Every row gives one point. A path goes straight from each point to the next, and from the last back to the first. The post is the endless flat space through its rows: a point in 2 columns, a line in 3, a plane in 4, and so on, so that a path can go around it. How many times does the path go around the post? Going back the other way cancels.
In the rows, 128 means zero.

Post:
[[106 139]]
Path, 22 rows:
[[112 154]
 [ 73 164]
 [ 80 113]
 [ 89 119]
 [ 72 162]
 [ 93 197]
 [125 144]
 [151 135]
 [133 184]
 [ 62 185]
 [ 69 184]
 [ 81 141]
 [102  90]
 [ 95 124]
 [ 86  95]
 [136  89]
 [143 166]
 [105 162]
 [120 155]
 [156 124]
 [122 118]
 [153 155]]
Times around: 1

Post, 3 rows:
[[150 153 114 135]
 [167  85 163 108]
 [140 155 128 163]]
Path:
[[183 199 110 144]
 [121 193 126 143]
 [139 116 118  89]
 [164 103  82 130]
 [153 103 142 158]
 [115 120 144 139]
 [115 136 204 186]
 [ 95 128 141 131]
 [125  60 135 138]
 [161  99 155 156]
 [159 135 155 194]
 [125  93 103 162]
 [129 181  62  80]
 [154 145 158 121]
 [197 151 165 152]
 [197 112  80  81]
 [198 174 125 156]
 [163 120 186 135]
 [121  93 196 110]
 [155 112 184 135]
 [165 165 140 198]
 [170 120 121 153]]
Times around: 0

Post, 7 rows:
[[139 133 115 132 115  86 117 184]
 [114 118  79 195 199  77 133  60]
 [ 89 178 193 127  96 159 118 164]
 [ 99 136 142 134 101 145 174 134]
 [156 158 112 136 127 159 110 141]
 [123 102 128 107 153 117 193 114]
 [157  90 128 127 118 143 132 156]]
Path:
[[133 107 194  98 128 161 110 194]
 [ 89  47  79 144 147  53 154 123]
 [110 124 101 130 132  96 116 115]
 [151 183 201  83 145 124  74 191]
 [151 106 107 123 136 142 213 135]
 [101  91 122 175 188 109 158  90]
 [152 145 130 143 148 128 142 132]
 [ 93 141 166 164  97 156 144  94]
 [109 132 144 153 146 191  81  82]
 [122 117  93 127 124 105 135 184]
 [176 171  66 145 125 125 186 163]
 [103  82 122 179  73 163 222  97]
 [187 106 110  78 162 102  96 161]
 [137 112  93 147 109 164 124 142]
 [185  68  44 163 144 124 164 144]
 [143 117 102 153 170 107 155 133]
 [162 141  80  84 105 196 157 163]
 [125 174  71 121 124  73  84 175]
 [150 146 106 175  63 161 116 138]
 [142 160 146 135 178  72 140 150]]
Times around: 0

Post:
[[112 113 140 127 156  99  91  92 118 103 109]
 [128 148 122 108 131 155 134 126 186 130 115]
 [132 149 116 138 120 191  98 172 180 132 150]
 [147 150 135 138  93 130 151 113 161 154 103]
 [139 156 153 129 117 176 146  98 157 144 110]
 [138 119  99 133 150 190 118 163 166 145 136]
 [112 135 162  91 128  65 136 100 130 158 164]
 [132 142 148 143 170 104 116 147 169 144 141]
 [160 149 177 102 141  93 125 101 128 122  90]
 [117 159 156  94 114 119 115  86 145 182  80]]
Path:
[[110 115 127 121 141 133 184 117 169 147 133]
 [142  97 129 113 134 102 133 102 170 119 123]
 [158  94 104 168 110 198 106 144 139 166 145]
 [164 108 126 139 178 160  90 179 156 173  87]
 [139 211 230  95 168 172 118 113 173 180  89]
 [137 155 153  99 162 151 129 113 135 149 108]
 [116 125  97 109 104 131 100  59 130 131 108]
 [140 149 118 161 142 143  90 107 136  96 155]
 [125 162 152 192 163 177 123 142 166 155 140]
 [174 142 157 147 144 153 127 153 155 128  54]
 [131 101 132  93 145 155  63 150 142 127 115]
 [212 179 249  59 167  43 171  86 162 105 132]
 [146 182 168  44 115  58 158 112 168 149 136]
 [154 154 107 111 165 177 109 120 178 121 126]
 [189  98 157 120 163 133  95 174 145 132 155]
 [ 91 122 116 187 116 131 110 114 154 158 102]
 [149 124 147 160 206 108 129 133 139 132 101]
 [104 145 100 169 140 145  64 144 139 185 114]
 [159 176 170 117 147  85 141 107 191 114 181]
 [182 196 170 101  80 169 158  89 196 110 109]
 [168 147 113 181 146 125 108 134 136 116 136]
 [107 121 125 136 140 124 179 109 116 118 144]]
Times around: 0

Post (13 x 14):
[[117 103  89 110 148 173 112  97 117 153  65 171 126 158]
 [128  89 151  72  95  51 132 104 134 146 145 164 127 148]
 [141 136 160  85 120 184 132 141 134 103 133 116  94  86]
 [ 91 175 145 158 115 120 117 120 151 138 124 113  76 145]
 [137 130 144  94 184 149 166  99 121 157 123 131 128 115]
 [101 169 185 145 109  81 142 107 108 105 115 129 140 148]
 [126 144 100 127 137 127  80 124 128 155  92 158 122 117]
 [184 116  47  85 143 188 149 142 170 116 147 112  82 125]
 [135 104 156 110  82 110 103 158 139 118 163 147 158 159]
 [ 92  82  99 135 152 126 124 145 114 116 122 112 165 156]
 [115 146 148 115 102 139 115 114 174  89 142 114 130 111]
 [147 119 188 114 139 117 119 123 109 131  95  88 116 117]
 [101 113 127  62 125 118 149 128 132  90 147 123 150 187]]
Path (26 x 14):
[[ 87 202 107 110 189 185 176  88 136 124 145 123 145 101]
 [149 150 105 139  89 113 160 111 140 130 110 143 131 139]
 [ 77 109 118 116 105  88  80 127 193 151 148 144 234 137]
 [129 116 134  70 115 132 175 194 142  68 177 135 108  65]
 [154 116  89 112 168 156 136 119 127 135  91 142  95 213]
 [113 101 127 126 164  67 110  95 107 147 169 149 201 111]
 [102 168 111  61 128 156 138 100 175 118 186 155 188 118]
 [170 155 156 101 164 143 202  99 157 125 142  93 173  55]
 [ 34 133 200 131 188 117 187 162  83 133 136 103 152  64]
 [ 97 118 249  72  79 111  93 165  82  97 112 152 103 143]
 [ 28 115 164 128  89  96  75 156  85 101 126 144 100 167]
 [163 125 117  89 117 170  69  93 147 168  97 168  79 170]
 [104  81 133  81 140 179  90 134 109  96  90  90 173 161]
 [ 86 138 132 146 103 125  97 118 138 168  63 113  82 212]
 [121 187 142 106 126 214 124 149 157 111 118 121  95 167]
 [127 127  98 110 199 188 131 132 174  60 114  89 137 130]
 [ 97 178 137 117 114 125 146 156 146 161 169 162  44 127]
 [143 132 160 101 154 147  97 115 174 105 128 125 150 119]
 [129 165 129 125  87 136 100 121 104  78 114 131  53 134]
 [135 159 111  93 144 169 127 134 121 131 142 142 139 144]
 [ 67 182  98  99 145 192 102 153  81 171  50 149  90 170]
 [117 110 157 131  60 101  79 147 147 127  89  99  62 181]
 [128  70 104  92 240 223 131 135 166 114 125 106 165 157]
 [101  80 168 132 203 117 177  46 100 153 102  91 120 141]
 [ 45  92 161 133 104 140 116  89 142  81 115  79  87 128]
 [211  89 133  40 128 159  89 167  96  84 140 104 172 128]]
Times around: 4

Post:
[[ 72 128 132 118  90  98 165  99 135  87 150 164  71 140  97 134  96 132]
 [140 135 144 103  80 141 172  86 105  85 166 148  72 169 157 147 102 114]
 [133 116  86  85 106 155 168 133 107  86 156 134 115 131 104 124  80 107]
 [ 89 107 141 136 141 149 135 138 130  88 127  75 163 135 146 125 114 144]
 [115 100 139  75 145 143 167 137 127  88 208 185  81 115 136 119 102 154]
 [158 111 154 178 138 146 101 146 121 170  94 127 169 106 140 122 145 118]
 [163  94 117 156 163 141 131 119 105 106 109 114 158 135 115  95 158 198]
 [ 77 170  97 147 148 170 167  76 195 159 168 208 135 126 159 135 167 127]
 [105 128 170  62 172 133 173 122 143  91 130 182  97 113 118  99 123 112]
 [123 166 126 167 120 160 113 124 106 172  53  92 160 111 141 136 158 197]
 [154 123  99 111 102 122 134 159 127  82  88 115 149 112 172 145 128 148]
 [131  71 120  81 138 115 114 113  89 116  94 112 126 125 138 136 140 120]
 [ 92 140 132  98 184  95 143  96 114 102 168 166  96 124 120  87  87 125]
 [151 118 143 159 172 146  80 112 135 118  94  79 158  73 112 145 142 163]
 [170  90 132 120 119 144 137 108 120 145  76  86 216  95 160 131 120 166]
 [117 183 128 122 112 114 158  97 195 210 195 176  94 170 125 138 139 131]
 [153 105 131 151 156 156  93 112 140 150  71 140 179 143 129 163 106 157]]
Path, 29 rows:
[[210  67 135  93 109 141 165 115 109  16 136 129  94 114 162 149  92  36]
 [142 119 159  69 154  82 139 225 123 123  95 130 113  95 139 117 167 137]
 [157 113 141   7 153 174 187 145 155  82 124 153 200  98 131 131 110 169]
 [121 168 135 143 114 186 150  91 121  95 129 204 109 174 116 108 124 167]
 [148 148 172 111 172 223 129 177 154  95 109 153 123  58 148 106 117 148]
 [ 91 111  55 130  65 145 167  37 121  82  90  90 119  78 117 143  84 125]
 [107  89 110 116 121 173 117  89 141 112  85 122 153 154 142 146 142 150]
 [ 95 117 164 127 122 121  90  73 107 147 139 145 131 150  92 140  61 112]
 [138 131 166  55  94  97 110 140 162 149  22 183 148 118  97 143  97 143]
 [ 74 115 112 168 121 129  68  68 131 119  92 107 146 181 110 184  40 138]
 [162  79 118 157  90 166  90  93 114 111 114 115  85 139  72 146 183 150]
 [145 121 131 181 187 179  91 179 150 139 164 123 163  95 115  87 163 167]
 [119 132 111 137 126 148 106  79 139 142 153 116 132 107 159 137 105 143]
 [118 110 130  97 222  86 145 131 127 126  94 129 113 106 114  69 137 184]
 [ 32 101  86  92 122  81 159 148 163 105  52 113 158  53  91 166  85 201]
 [200 114  92  95  96 114 181 137 140  76 162 146 153 156 114 137  80 103]
 [128 119 173 160  38  96 108  88 118 100  90  98  67 194 157 226 121 117]
 [ 86  81 127 181 136 116  85 156 148 126  41 137 126 130 112 204  85  84]
 [135 119 123 100 144 129 130 196  92 144 103  58 170  95  95 115 151 109]
 [ 65 148 171 110 144 174 116 150  95 152 146  70 121 149  80 118 102 133]
 [121 112 159 130  92  88 127  99 117  59  91  80 136 120  80 114  67 188]
 [ 96 108  98  56 186 163 131 153 154  91 129 176 117 135 160 103  93 185]
 [163 135 152 137  81  68 144 117 128 124  25 133  71  92 173 145 156 148]
 [104 114 131 144 168 143 151  96  92 114 117 130 146  63 112 125  95 116]
 [100 157 141 120 121 112 143 168 164 160 134 114 122 146 132 149 105 106]
 [ 82 161 110 113 131 173 159 156 130  66 144 198 109 124 141 166 125 105]
 [ 54 104 171 151 127 146 140 113 136  87 144 142 124 184  20 111  69 168]
 [ 97  74 112  89 162 147 102 168 128  45 129 145 130  59  99  95 115 167]
 [139 144 137 122  94 135 138  91 109 123 111  85  56 115 124 136 168 165]]
Times around: 3

Post:
[[109 119  79 116 144 140 137 151  82 164  96  95 110 151  97 130 134  71]
 [179  50  79 142 140 176 124 143 106  90 130  88 179 123 118 114  94 167]
 [106 122 139 115  60 138 105 169 166 109  92 167 147 123  95 102 101 180]
 [190  90 146 126 175 145 115 119  77 115 123 110 168 161  91  95  91 199]
 [172 101 107 135 106 109 168 129 141 144 107 179 150 124 114 146 119 146]
 [141 142 153  80  91  74 143 140 103 139 182 141 150 156 156 122 101 119]
 [155 167 122 113 119 133 123 100 142 150 114 147 185 128 171 129 105 145]
 [ 78 186  61 161  17 140  73 124 107  88 112  89 107 114 116 112 126 122]
 [103 228  55 128  83 154  98 163 155 140 176 137  30  91 131 142 103  87]
 [ 99 157  99 199 143 153 116 195 134 181 125 114 133 125 151 112  92 167]
 [155 139 179 142 110 124 185 119 132 134 139 158 231 153  79 150 101 146]
 [108 128 140 158 136 119 154 163 206 147 130  77 118 143 104 108 126 165]
 [ 65 113 137 135 137 123 140 130 160 127 168 138 118 132 129 135  74 146]
 [156 142 121 130 114 175  96 138 136 122 148 162 114 126 142 109 163 142]
 [154 135 103  88 171 187 169 133  35 176 157  80  81  98 166 148 121 101]
 [ 86 116  98 104 137 107 126  94 140 151 182 113 149 113 104 123 118 159]
 [120 120 129 110 140 145  83 112 117 201 162 107 120 114 134 110 117  76]]
Path, 23 rows:
[[169 184  90 100 173  88 100  73 103 144 116 216 169 118 135  97  61 224]
 [128  68 117 163 106 168 127 149 136 130 128 138 160 112 128 105  87 168]
 [168  99  37 121 146 143 125 149 168 193 115  52 120 134 139 152 144  73]
 [ 87 195 184 110 155 131  97 153 175 223 188 117 148 117  74 115 142 146]
 [140 135 116  80 139 106 136 148  80 111 142 121 119 128 146 123  75 183]
 [148 134  72 161  93 160 103 112  80 124 124 102 162 104  78 130 143 200]
 [178 124 129 148 103 173 166 140 170 140 156  92 144  96 130 147 130 236]
 [174 237 119 100 146 213 132 127  87 178 116 132 203  87 150 151 144 145]
 [127 107 137 157  84  84 130 130  89 116 173  84 131 118 160  83  98 107]
 [131  94 185 122  61 214  69 136 109 135  64 139 176 152  79  47  94 128]
 [180  93 121 122 140 139 136 144 149 135 183 100 148 160 126 133 117 107]
 [ 82 186  88  74 153  76  86 105 141 195 108 116  87 147 128 125 143  96]
 [169 113 128 136 119 134 104 116  62  72 163 101 119 127 138 103 114 139]
 [139 102  56 161 143 181  90 171 168 114 136 109 172 107 103 106 127 144]
 [129 150 107 161  98 172 140 133  98 171 102 104 133  64  94 142 123 216]
 [ 63 144 170  41  60  82 115 149 160 177 105  30 122 146 150  76 128 146]
 [130 144 127  95 113 152 140 122  87 167 157 168  95  94 118 116 135 173]
 [151 148  96 176 131  93 138 180 101 185 134 172 204 104 134 116  37 152]
 [ 78  95 108 129 175  73 117  72 135 205 121 117 118  97  87 121  99 172]
 [ 83 155  89 102 134  83 169  97  80 137  96 123  86 138 153 104 102 156]
 [ 73 125  51 104  53 126 186  72 173 110 118  91 144 115 101 144 129 121]
 [ 85 159 166 111 109 108  99 163 107 163 125 112  41 189 118 131 168  71]
 [134 178  90 118 148 138 192 119  93 179  97 131 148 102  61 169 150 123]]
Times around: 2
